Each row of a before or after table is a point. The points were changed in one or more steps. Then noise was added and the rows were shuffled. The steps act on how far a point lies along the listed directions, d1 being the first. Write out the steps. A step turns or swaps two directions, mirrors them in a line or flattens them onto one, adds a multiple of one to another, or multiplies one. Angles are multiples of 10 degrees, from the lower direction toward the higher: turns from -170 to 170, lines from 10 to 170 but not 90. Use the fewest steps. Two steps may share a direction if one is a turn and the other turns, adds or multiplies; they go together, in the order done. Otherwise the lowest direction goes first.

Directions:
(1): [0.29 0.49 0.11]
(2): [-0.02 -0.12  0.56]
(3): [-0.50  0.29  0.04]
Before (10 x 3)
[[ 0.14 -0.02 -0.14]
 [ 0.13  0.65 -0.53]
 [ 0.35 -0.10  0.11]
 [ 0.21 -0.08  0.07]
 [-0.72  0.49 -0.07]
 [ 0.25 -0.02 -1.09]
 [ 0.30  0.05 -0.12]
 [ 0.28 -0.10  0.13]
 [ 0.28 -0.15  0.08]
 [ 0.16 -0.09 -0.09]]
After (10 x 3)
[[-0.07 -0.36  0.04]
 [-0.10 -0.14 -0.13]
 [ 0.03 -0.26 -0.19]
 [-0.22  0.02 -1.12]
 [-0.08 -0.30  0.07]
 [-0.13 -0.29  0.02]
 [ 0.56  0.03 -0.66]
 [-0.05 -0.10 -0.16]
 [-0.06 -0.24  0.05]
 [ 0.47  0.75  0.03]]
Steps: turn d1 and d3 by -90 degrees

Directions:
(1): [ 0.54  0.26 -0.27 -0.12]
(2): [-0.27  0.55  0.12 -0.25]
(3): [-0.06  0.27 -0.14  0.59]
(4): [-0.28 -0.08 -0.58 -0.14]
Before (9 x 4)
[[-0.23 -0.29  0.11 -0.44]
 [-0.22 -0.11  0.65  0.24]
 [-0.14  0.33 -0.28 -0.05]
 [-0.60  0.07  0.11  0.28]
 [-0.18 -0.10 -0.08 -0.46]
 [-0.38  0.41 -0.13  0.15]
 [-0.11 -0.61  0.59 -0.01]
 [ 0.33 -0.45 -0.44 -0.30]
 [ 0.45 -0.31  0.39  0.21]]
After (9 x 4)
[[ 0.59 -0.18  0.34  0.14]
 [-0.44  0.03 -0.10  0.12]
 [ 0.70  0.23  0.18 -0.38]
 [ 0.15 -0.63 -0.33 -0.21]
 [ 0.06  0.02 -0.05 -0.61]
 [-0.03  0.64 -0.15  0.05]
 [-0.40  0.42 -0.10  0.20]
 [-0.10 -0.09 -0.07 -0.45]
 [ 0.39  0.52  0.32  0.00]]
Steps: mirror d1 and d2 in the line at 110 degrees

Directions:
(1): [-0.25 -0.15 -0.12  0.51 -0.23  0.02  0.56 -0.40]
(2): [ 0.26 -0.11 -0.25 -0.49 -0.31  0.57  0.27 -0.09]
(3): [ 0.32 -0.12  0.73  0.14  0.28  0.32  0.18 -0.08]
(4): [ 0.38 -0.55 -0.20  0.41 -0.17  0.02 -0.14  0.43]
(5): [ 0.17 -0.02  0.34 -0.05 -0.68 -0.25 -0.32 -0.33]
(6): [ 0.48  0.67 -0.21  0.37 -0.03  0.13 -0.05 -0.06]
Before (11 x 8)
[[ 0.03  0.36 -0.02 -0.16  0.20 -0.07 -0.38  0.10]
 [ 0.15 -0.46 -0.47 -0.21 -0.06  0.17  0.08  0.30]
 [-0.10  0.29  0.08  0.19 -0.22 -0.50  0.12 -0.41]
 [ 0.46  0.16 -0.03 -0.04 -0.11  0.20 -0.20  0.12]
 [ 0.01 -0.69  0.03  0.66  0.05 -0.13  0.31  0.26]
 [ 0.34 -0.02  0.40  0.21 -0.18 -0.13 -0.42 -0.13]
 [ 0.32 -1.03 -0.25  0.60 -0.17 -0.33 -0.22  0.41]
 [ 0.32 -0.21  0.10 -0.28 -0.32 -0.05  0.14  0.00]
 [ 0.24  0.18  0.65 -0.49  0.24 -0.14 -0.59  0.06]
 [-0.11 -0.12 -0.30  0.49 -1.00 -0.57 -0.43 -0.31]
 [ 0.38  0.12  0.59 -0.28 -0.17  0.08 -0.33 -0.14]]
After (11 x 8)
[[ 0.44 -0.04  0.05 -0.16 -0.34 -0.03  0.16 -0.01]
 [ 0.38 -0.13 -0.59 -0.03 -0.06  0.23  0.06  0.28]
 [ 0.71 -0.58 -0.28  0.53 -0.07 -0.29 -0.55  0.61]
 [ 0.12 -0.23  0.40  0.35 -0.28 -0.15 -0.16 -0.29]
 [ 0.39 -0.39  0.13  0.12  0.33 -0.13 -0.35  0.72]
 [-0.22 -0.02  0.26 -0.31 -0.08 -0.58 -0.15 -0.14]
 [ 0.21  0.47  0.32  0.60 -0.14 -0.02  0.27 -0.63]
 [-0.18 -0.35 -0.12 -0.11 -0.80 -0.65 -0.85  0.02]
 [ 0.23  0.09  0.43  0.22 -0.38  0.13  0.15 -0.52]
 [ 0.04 -0.28 -0.01  0.19 -0.30  0.16  0.30 -0.16]
 [-0.27  0.15 -0.13  0.34 -0.02 -0.07  0.20 -0.31]]
Steps: turn d1 and d6 by -140 degrees

Directions:
(1): [ 0.04 -0.42  0.36  0.18  0.18 -0.30  0.05  0.60  0.41]
(2): [ 0.34 -0.58 -0.37  0.06  0.09 -0.46 -0.15 -0.27 -0.31]
(3): [ 0.12 -0.04  0.10  0.43 -0.11 -0.02  0.33 -0.60  0.55]
Before (11 x 9)
[[ 0.29 -0.37  0.54  0.83  0.00 -0.02  0.56 -0.30  0.93]
 [-0.11 -0.15  0.36 -0.06 -0.07 -0.21  0.04  0.46  0.41]
 [-0.01 -0.22 -0.08  0.19 -0.05  0.27  0.18 -0.44  0.29]
 [ 0.21  0.49 -0.60  0.09 -0.42  0.31  0.16 -1.25 -0.16]
 [-0.01  0.02  0.70 -0.02  0.09  0.13  0.04  1.08  0.86]
 [-0.09 -0.02  0.17 -0.02 -0.24 -0.14  0.18 -0.37  0.17]
 [-0.29  0.36  0.49 -0.29 -0.11  0.22 -0.02  0.68  0.01]
 [-0.13 -0.20 -0.18  0.04  0.23 -0.30 -0.09  0.03 -0.27]
 [ 0.04  0.22 -0.32 -0.38  0.01  0.11 -0.01 -0.55 -0.57]
 [-0.12  0.02  0.08 -0.13  0.12 -0.14  0.03  0.36 -0.13]
 [ 0.02  0.17  0.00  0.03 -0.05  0.18  0.12  0.02  0.25]]
After (11 x 9)
[[-0.25  0.40  0.25 -0.36 -0.16  0.23 -0.11  0.41 -0.29]
 [-0.08 -0.11  0.26  0.04 -0.19 -0.23  0.17 -0.15  0.28]
 [ 0.06  0.08  0.01  0.02 -0.03  0.10  0.09  0.10  0.29]
 [-0.15 -0.10  0.22 -0.25 -0.05 -0.21 -0.10  0.57  0.08]
 [-0.12 -0.08 -0.18  0.01  0.15 -0.20 -0.06  0.00 -0.32]
 [-0.04  0.09  0.40 -0.42  0.12  0.07 -0.26  1.25  0.22]
 [-0.15  0.14 -0.01 -0.22  0.09 -0.08 -0.02  0.19 -0.29]
 [ 0.01 -0.39  0.05  0.25  0.07  0.19  0.18 -0.17  0.48]
 [ 0.24 -0.67  0.70  0.64  0.22 -0.22  0.34  0.59  0.78]
 [ 0.10  0.18 -0.20 -0.10 -0.03  0.09  0.18 -0.86 -0.18]
 [ 0.34  0.16 -0.23  0.53 -0.34  0.07  0.52 -1.17  0.57]]
Steps: turn d1 and d3 by -40 degrees; multiply d2 by 0.7

Directions:
(1): [ 0.40 -0.37  0.18  0.04  0.01 -0.27  0.56 -0.59 -0.33  0.17  0.17]
(2): [ 0.32 -0.07  0.08 -0.15  0.19  0.43  0.43  0.62  0.05 -0.01  0.54]
(3): [ 0.35  0.06 -0.48 -0.14 -0.67  0.09  0.28  0.10 -0.12 -0.41 -0.33]
(4): [-0.57 -0.11 -0.41  0.34  0.24  0.05  0.26 -0.13 -0.23 -0.56  0.31]
Before (14 x 11)
[[ 0.01 -0.02 -0.52  0.20 -0.43 -0.21  0.15 -0.62 -0.21 -0.67 -0.55]
 [-0.15  0.05 -0.40 -0.05  0.06  0.70  0.59  0.75  0.13 -0.51  0.58]
 [-0.16  0.12 -0.32  0.01 -0.13 -0.27 -0.44 -0.08  0.05 -0.04 -0.27]
 [-0.29  0.05  0.22  0.17  0.30  0.00  0.08  0.26  0.03  0.16  0.22]
 [ 0.95 -0.01 -0.37 -0.46 -0.41  0.58  0.69  0.77  0.25 -0.06  0.34]
 [-0.10 -0.23  0.44 -0.02  0.64  0.07  0.56  0.04  0.02  0.36  0.76]
 [-0.53  0.45 -0.31  0.34  0.06  0.05  0.19  0.20 -0.15 -0.64  0.30]
 [-0.03 -0.24  0.12  0.35  0.67  0.21  0.82  0.06 -0.31 -0.09  0.68]
 [-0.16 -0.17  0.11  0.11  0.50 -0.08  0.26 -0.10 -0.09  0.13  0.36]
 [-1.06  0.39 -0.36  0.06  0.22  0.09 -0.65  0.03  0.27 -0.55 -0.32]
 [ 0.09 -0.13 -0.04 -0.14 -0.05  0.09  0.48 -0.05  0.04  0.01  0.20]
 [-0.45  0.34  0.09  0.09  0.40 -0.16 -0.57 -0.21  0.27  0.51 -0.22]
 [-0.65  0.23 -0.49  0.25  0.13  0.37 -0.11  0.40  0.14 -0.37  0.34]
 [ 0.79  0.22 -0.24 -0.45 -0.50  0.24  0.10  0.58  0.35 -0.01 -0.36]]
After (14 x 11)
[[-0.54  0.11 -0.40  0.14 -0.01  0.24  0.09  0.04  0.13 -0.43  0.04]
 [-0.23 -0.10  0.11  0.15  0.47 -0.15  0.23 -0.16 -0.11  0.11  0.32]
 [-0.03 -0.03 -0.06 -0.08 -0.12 -0.07  0.33 -0.21  0.03  0.01  0.02]
 [-0.23  0.31  0.15 -0.04  0.45  0.15 -0.28  0.21  0.32  0.45  0.08]
 [-0.83  0.37 -0.37 -0.02  0.27  0.33 -0.36  0.44  0.27 -0.61 -0.03]
 [ 0.60  0.24 -0.28 -0.34 -0.57 -0.02 -0.19  0.19  0.35  0.04 -0.67]
 [ 0.23 -0.07 -0.53  0.11 -0.40  0.01  0.42 -0.31 -0.18 -0.70 -0.29]
 [-0.34  0.05  0.22  0.17  0.31 -0.07  0.03  0.11  0.07  0.16  0.15]
 [-0.73  0.22 -0.46  0.28  0.11  0.29 -0.19  0.28  0.14 -0.35  0.20]
 [ 0.01  0.06 -0.36 -0.07 -0.15 -0.06 -0.20  0.17  0.06 -0.03 -0.01]
 [-0.30 -0.18  0.13  0.45  0.64 -0.06  0.49 -0.38 -0.33 -0.04  0.35]
 [ 0.46  0.08 -0.35 -0.23 -0.50 -0.01  0.04 -0.06  0.27  0.05 -0.29]
 [-0.30 -0.21  0.47  0.11  0.60 -0.15  0.30 -0.30  0.01  0.40  0.51]
 [-0.57  0.47 -0.33  0.38  0.07 -0.02  0.16  0.10 -0.17 -0.66  0.21]]
Steps: flatten d2 and d3 onto the line at 100 degrees

Directions:
(1): [-0.24  0.22  0.08  0.31 -0.20 -0.51 -0.32 -0.70 -0.20  0.54  0.13 -0.15
  0.21 -0.24]
(2): [-0.48 -0.09 -0.14  0.41  0.44 -0.43  0.16  0.22  0.32 -0.42  0.36 -0.06
  0.52  0.06]
(3): [-0.34  0.06  0.45  0.11 -0.24  0.50  0.60  0.27  0.01  0.48  0.02 -0.24
  0.40 -0.20]
(4): [ 0.20 -0.10  0.57  0.03  0.30 -0.35  0.23 -0.06  0.56  0.09  0.05 -0.39
 -0.62 -0.21]
Before (8 x 14)
[[-0.10  0.43 -0.08  0.46 -0.25 -0.14 -0.15 -0.60 -0.70  0.63 -0.09  0.07
   0.68 -0.20]
 [ 0.06 -0.40  0.35 -0.07 -0.24  0.67  0.73  0.67  0.19  0.39 -0.19 -0.02
   0.05 -0.08]
 [ 0.40 -0.13  0.47 -0.31  0.03  0.39 -0.01  0.04  0.15  0.28 -0.11 -0.27
  -0.38 -0.24]
 [-0.45  0.27  0.29  0.16 -0.12 -0.18  0.44  0.10 -0.29  0.41  0.26 -0.18
   0.30 -0.18]
 [-0.43 -0.15  0.38  0.33  0.17 -0.15  0.65  0.36  0.45  0.00  0.06 -0.13
   0.47 -0.08]
 [ 0.13 -0.42 -0.31 -0.26  0.15  0.17  0.18  0.43  0.21 -0.51 -0.07  0.31
  -0.47  0.41]
 [-0.03 -0.09  0.10  0.12  0.17 -0.52 -0.32 -0.30  0.18  0.31  0.24 -0.27
  -0.22 -0.25]
 [-0.37 -0.02 -0.69  0.11 -0.04  0.31  0.00  0.30 -0.26 -0.62  0.24  0.47
   0.71  0.34]]
After (8 x 14)
[[-0.32 -0.02 -0.25  0.14  0.02  0.21 -0.22  0.04 -0.25  0.03  0.20  0.05
   0.83 -0.05]
 [-0.35 -0.24  0.25 -0.02 -0.26  0.54  0.70  0.41  0.08  0.32 -0.01 -0.03
   0.07  0.06]
 [ 0.51  0.07 -0.13  0.32  0.66 -0.91 -0.37 -0.44  0.16 -0.43 -0.01  0.02
  -0.36  0.02]
 [ 0.19 -0.05  0.80 -0.01  0.10 -0.01  0.51 -0.05  0.60  0.21  0.14 -0.42
  -0.73 -0.31]
 [ 0.17  0.13  0.24 -0.07 -0.53 -0.06 -0.19 -0.55 -0.31  0.69 -0.37  0.10
  -0.13 -0.18]
 [ 0.05  0.27 -0.03 -0.03 -0.10 -0.66 -0.27 -0.41 -0.43  0.21  0.15  0.02
  -0.30 -0.09]
 [-0.42 -0.09  0.12  0.49 -0.39 -0.27  0.12 -0.30 -0.14  0.85  0.11 -0.07
   0.63 -0.28]
 [ 0.24 -0.13 -0.48 -0.27  0.00  0.12 -0.51  0.10 -0.23 -0.16  0.00  0.23
  -0.16  0.14]]
Steps: turn d1 and d3 by -90 degrees; turn d2 and d4 by 160 degrees

Directions:
(1): [ 0.23 -0.04 -0.25 -0.36 -0.17 -0.07 -0.51  0.78 -0.20 -0.24  0.23  0.05
 -0.24  0.20 -0.24  0.32  0.30  0.59]
(2): [-0.18 -0.07 -0.05 -0.31 -0.50  0.11  0.19 -0.07 -0.30  0.01  0.48 -0.18
  0.09 -0.42  0.10  0.88 -0.13 -0.48]
(3): [-0.31 -0.40 -0.01  0.18 -0.13  0.54  0.13 -0.19 -0.20 -0.73 -0.14  0.39
  0.43 -0.32 -0.44 -0.07  0.19  0.28]
Before (14 x 18)
[[-0.32 -0.19  0.22  0.50  0.22  0.35  0.56 -0.97  0.23  0.02 -0.43 -0.05
   0.29 -0.31 -0.05 -0.65 -0.12 -0.53]
 [-0.35 -0.16  0.02 -0.08 -0.47  0.26  0.51 -0.41 -0.13 -0.23  0.49 -0.09
  -0.05 -0.43 -0.02  0.66 -0.20 -0.60]
 [-0.02 -0.06 -0.08 -0.15 -0.41 -0.15 -0.11  0.28 -0.09  0.16  0.40 -0.05
   0.12 -0.13  0.03  0.20  0.13  0.06]
 [-0.15 -0.18 -0.21  0.45  0.21  0.16 -0.14 -0.23  0.10 -0.39 -0.36  0.14
   0.16  0.10 -0.37 -0.65  0.20  0.13]
 [ 0.04  0.00 -0.04  0.15  0.18  0.15 -0.01  0.05 -0.23 -0.19 -0.47  0.30
   0.25  0.09 -0.28 -0.59  0.08  0.42]
 [-0.05 -0.25 -0.02 -0.11 -0.01  0.10 -0.11 -0.18 -0.02 -0.44 -0.13  0.35
   0.16 -0.13 -0.29 -0.17  0.23  0.38]
 [ 0.30  0.27 -0.29 -0.10  0.26 -0.02 -0.33  0.56 -0.11  0.21 -0.05 -0.02
  -0.49  0.36  0.19 -0.26  0.15  0.64]
 [-0.11 -0.02  0.01 -0.08 -0.02  0.23  0.09  0.09  0.17 -0.15  0.08  0.07
  -0.08  0.04 -0.10 -0.30  0.12  0.41]
 [-0.06  0.17  0.01 -0.29 -0.15 -0.28  0.08  0.22  0.20  0.41  0.36 -0.53
  -0.15 -0.04  0.48  0.30 -0.31 -0.38]
 [-0.11 -0.33  0.01  0.44  0.55  0.38 -0.01  0.06  0.01 -0.61 -0.81  0.51
   0.11  0.03 -0.44 -0.93  0.53  0.93]
 [-0.17  0.18  0.35  0.40  0.25 -0.31  0.43 -0.79  0.39  0.58 -0.23  0.00
   0.06 -0.06  0.44 -0.85 -0.37 -0.58]
 [-0.08  0.18 -0.12 -0.24 -0.22 -0.32 -0.15 -0.01 -0.20  0.26  0.20 -0.24
  -0.14 -0.13  0.05  0.59  0.03 -0.33]
 [-0.53 -0.47  0.02  0.39 -0.28  0.64  0.76 -1.07  0.01 -0.33 -0.33  0.31
   0.61 -0.66 -0.53 -0.34 -0.09 -0.33]
 [-0.34 -0.42 -0.05  0.33 -0.12  0.64  0.22 -0.59 -0.19 -0.28 -0.10  0.28
   0.56 -0.48 -0.16 -0.24  0.10 -0.31]]
After (14 x 18)
[[ 0.06 -0.01 -0.07  0.10  0.16  0.14 -0.06  0.13 -0.25 -0.23 -0.44  0.30
   0.23  0.11 -0.29 -0.55  0.12  0.47]
 [-0.14 -0.01  0.05  0.01  0.02  0.23  0.17 -0.06  0.23 -0.11  0.02  0.06
  -0.05  0.02 -0.05 -0.40  0.06  0.31]
 [-0.18 -0.56 -0.45 -0.36 -0.73  0.57 -0.11  0.32 -0.45 -0.77  0.24  0.36
   0.20 -0.43 -0.94  0.51  0.42  0.58]
 [-0.09 -0.25  0.04 -0.01  0.06  0.10 -0.01 -0.37  0.04 -0.37 -0.19  0.36
   0.22 -0.16 -0.22 -0.29  0.17  0.25]
 [-0.16 -0.48 -0.30 -0.08 -0.39  0.59 -0.26  0.16 -0.43 -0.51  0.22  0.31
   0.32 -0.35 -0.38  0.23  0.39  0.19]
 [-0.09 -0.32 -0.02  0.39  0.52  0.38 -0.07  0.16 -0.02 -0.64 -0.77  0.51
   0.09  0.04 -0.46 -0.87  0.57  1.00]
 [-0.13 -0.03  0.09  0.13 -0.23 -0.12  0.21 -0.22  0.07  0.31  0.20 -0.07
   0.27 -0.22  0.18 -0.11 -0.06 -0.27]
 [-0.07 -0.21 -0.32  0.26  0.09  0.15 -0.38  0.14 -0.03 -0.51 -0.20  0.14
   0.07  0.17 -0.49 -0.43  0.34  0.37]
 [-0.28 -0.18 -0.05 -0.22 -0.55  0.25  0.36 -0.16 -0.22 -0.31  0.60 -0.09
  -0.12 -0.39 -0.10  0.81 -0.11 -0.44]
 [ 0.12  0.31 -0.03  0.31  0.50  0.02  0.14 -0.19  0.13  0.44 -0.35 -0.05
  -0.26  0.24  0.41 -0.71 -0.12  0.15]
 [-0.15  0.19 -0.01 -0.07 -0.12 -0.30  0.05 -0.31 -0.11  0.35  0.07 -0.25
  -0.05 -0.18  0.14  0.41 -0.08 -0.54]
 [-0.06  0.16  0.01 -0.28 -0.14 -0.28  0.10  0.21  0.19  0.41  0.35 -0.54
  -0.15 -0.04  0.48  0.29 -0.31 -0.38]
 [ 0.28  0.05 -0.25 -0.56 -0.36 -0.41 -0.68  0.99 -0.21  0.03  0.48  0.04
  -0.45  0.22 -0.08  0.24  0.26  0.60]
 [ 0.12 -0.32 -0.36 -0.43 -0.36  0.25 -0.52  0.75 -0.34 -0.51  0.26  0.00
  -0.21 -0.04 -0.55  0.40  0.51  0.61]]
Steps: mirror d1 and d2 in the line at 100 degrees

Directions:
(1): [ 0.32  0.17 -0.07  0.28  0.25 -0.44 -0.05 -0.24 -0.31 -0.70 -0.49  0.22
 -0.46  0.11  0.19  0.20 -0.33 -0.18  0.53 -0.29]
(2): [-1.00  0.16  0.47  0.25  0.10  0.40 -0.26  0.05 -0.03 -0.32 -0.13 -0.29
 -0.15 -0.08 -0.47 -0.23 -0.05 -0.19  0.23 -0.28]
(3): [ 0.15 -0.45  0.22 -0.31  0.18 -0.33 -0.37  0.24 -0.44  0.30  0.51  0.19
 -0.17 -0.44 -0.40 -0.01 -0.26  0.31  0.21 -0.59]
(4): [ 0.20  0.35  0.13  0.47 -0.34 -0.35 -0.45  0.34  0.19  0.14  0.18 -0.08
 -0.10 -0.35  0.06  0.09  0.86 -0.13  0.52  0.13]
(5): [ 0.12  0.30 -0.32 -0.17  0.46 -0.15 -0.29  0.01  0.54  0.33 -0.20  0.19
 -0.28 -0.41 -0.36 -0.52 -0.40 -0.46 -0.02  0.40]
(6): [-0.09 -0.02  0.25  0.09 -0.02 -0.46  0.40 -0.71 -0.12  0.46 -0.23  0.18
  0.60 -0.13 -0.28  0.02  0.22 -0.58  0.05 -0.35]
Before (10 x 20)
[[-0.24 -0.15 -0.12 -0.28  0.37 -0.09 -0.30 -0.09 -0.26  0.02  0.13  0.03
  -0.28 -0.14 -0.45 -0.05 -0.46  0.16  0.21 -0.29]
 [-0.29  0.16  0.03 -0.14  0.22  0.26 -0.05 -0.07  0.04 -0.09 -0.04  0.12
  -0.36 -0.04  0.06 -0.06 -0.49 -0.16 -0.16 -0.03]
 [-0.04 -0.09 -0.06 -0.11  0.18 -0.30  0.13 -0.54 -0.14  0.31 -0.31  0.25
   0.18 -0.03 -0.21 -0.07 -0.33 -0.32  0.09 -0.08]
 [-0.04  0.38  0.26  0.46 -0.44 -0.03 -0.79  0.52  0.40  0.19  0.29 -0.22
  -0.02 -0.50 -0.15 -0.13  1.11 -0.06  0.41  0.31]
 [ 0.68 -0.01 -0.53 -0.19  0.27 -0.26  0.29 -0.21 -0.01 -0.05 -0.05  0.45
  -0.33  0.04  0.00 -0.01 -0.54  0.17 -0.10  0.34]
 [-0.31 -0.26  0.20  0.07  0.02  0.34  0.03  0.17  0.03 -0.20 -0.03 -0.07
  -0.25  0.26  0.00  0.00 -0.27  0.19  0.17  0.01]
 [-0.23  0.25 -0.31 -0.11  0.45 -0.03 -0.46  0.02  0.69  0.40 -0.09  0.09
  -0.25 -0.52 -0.66 -0.52 -0.50 -0.42  0.03  0.61]
 [ 0.12  0.23  0.10  0.33  0.05 -0.60 -0.12 -0.10 -0.01  0.07 -0.28  0.13
   0.01 -0.63 -0.04  0.08  0.25 -0.52  0.40 -0.24]
 [ 0.10  0.13 -0.05  0.14  0.23  0.22  0.02  0.06 -0.20 -0.74 -0.23 -0.15
  -0.34  0.13  0.07  0.19 -0.57  0.06  0.19 -0.21]
 [-0.03 -0.24  0.37  0.07  0.05 -0.41 -0.64  0.30 -0.33  0.47  0.41  0.31
  -0.20 -0.69 -0.53 -0.08  0.12  0.07  0.40 -0.45]]
After (10 x 20)
[[ 0.81  0.03 -0.42 -0.15  0.30 -0.76  0.22 -0.31  0.09  0.34 -0.36  0.44
   0.07 -0.51  0.19  0.04 -0.32 -0.43 -0.04  0.05]
 [-0.51 -0.16  0.25  0.03  0.06 -0.07  0.17 -0.56 -0.37  0.06 -0.30  0.08
   0.25  0.13 -0.26  0.05 -0.20 -0.19  0.15 -0.33]
 [ 1.69  0.12 -1.02 -0.56  0.12 -0.60 -0.30  0.18  0.86  0.98  0.18  0.54
   0.02 -0.49  0.24 -0.34  0.05 -0.08 -0.46  1.11]
 [-0.69 -0.20  0.17 -0.14  0.23  0.11 -0.27 -0.10 -0.48 -0.22  0.12 -0.15
  -0.24  0.00 -0.49  0.07 -0.35  0.26  0.30 -0.54]
 [ 0.60 -0.43 -0.09 -0.36  0.28 -0.60 -0.38  0.11 -0.23  0.74  0.36  0.61
  -0.15 -0.60 -0.36 -0.13 -0.35  0.13  0.03 -0.19]
 [-0.55 -0.15  0.40  0.28 -0.07  0.36 -0.12  0.27  0.05 -0.25  0.01 -0.19
  -0.29  0.19 -0.08  0.00 -0.03  0.14  0.37 -0.08]
 [-0.53 -0.36 -0.21 -0.48  0.48  0.43  0.23 -0.34  0.11  0.01 -0.12  0.05
   0.08  0.16 -0.46 -0.25 -1.10  0.06 -0.51  0.20]
 [-0.82  0.10  0.39  0.01  0.08  0.49 -0.05 -0.06 -0.25 -0.39 -0.02 -0.10
  -0.29  0.12  0.00  0.07 -0.35 -0.04 -0.07 -0.32]
 [ 0.09 -0.13 -0.12  0.00  0.10  0.07  0.37 -0.25 -0.36 -0.41 -0.03  0.20
  -0.23  0.27 -0.03  0.16 -0.44  0.35 -0.02 -0.06]
 [-0.28  0.22  0.23  0.42  0.12  0.33 -0.12  0.17 -0.26 -0.92 -0.20 -0.33
  -0.40  0.07 -0.02  0.21 -0.30  0.05  0.44 -0.36]]
Steps: add -1.5 times d4 to d2; turn d4 and d5 by 70 degrees
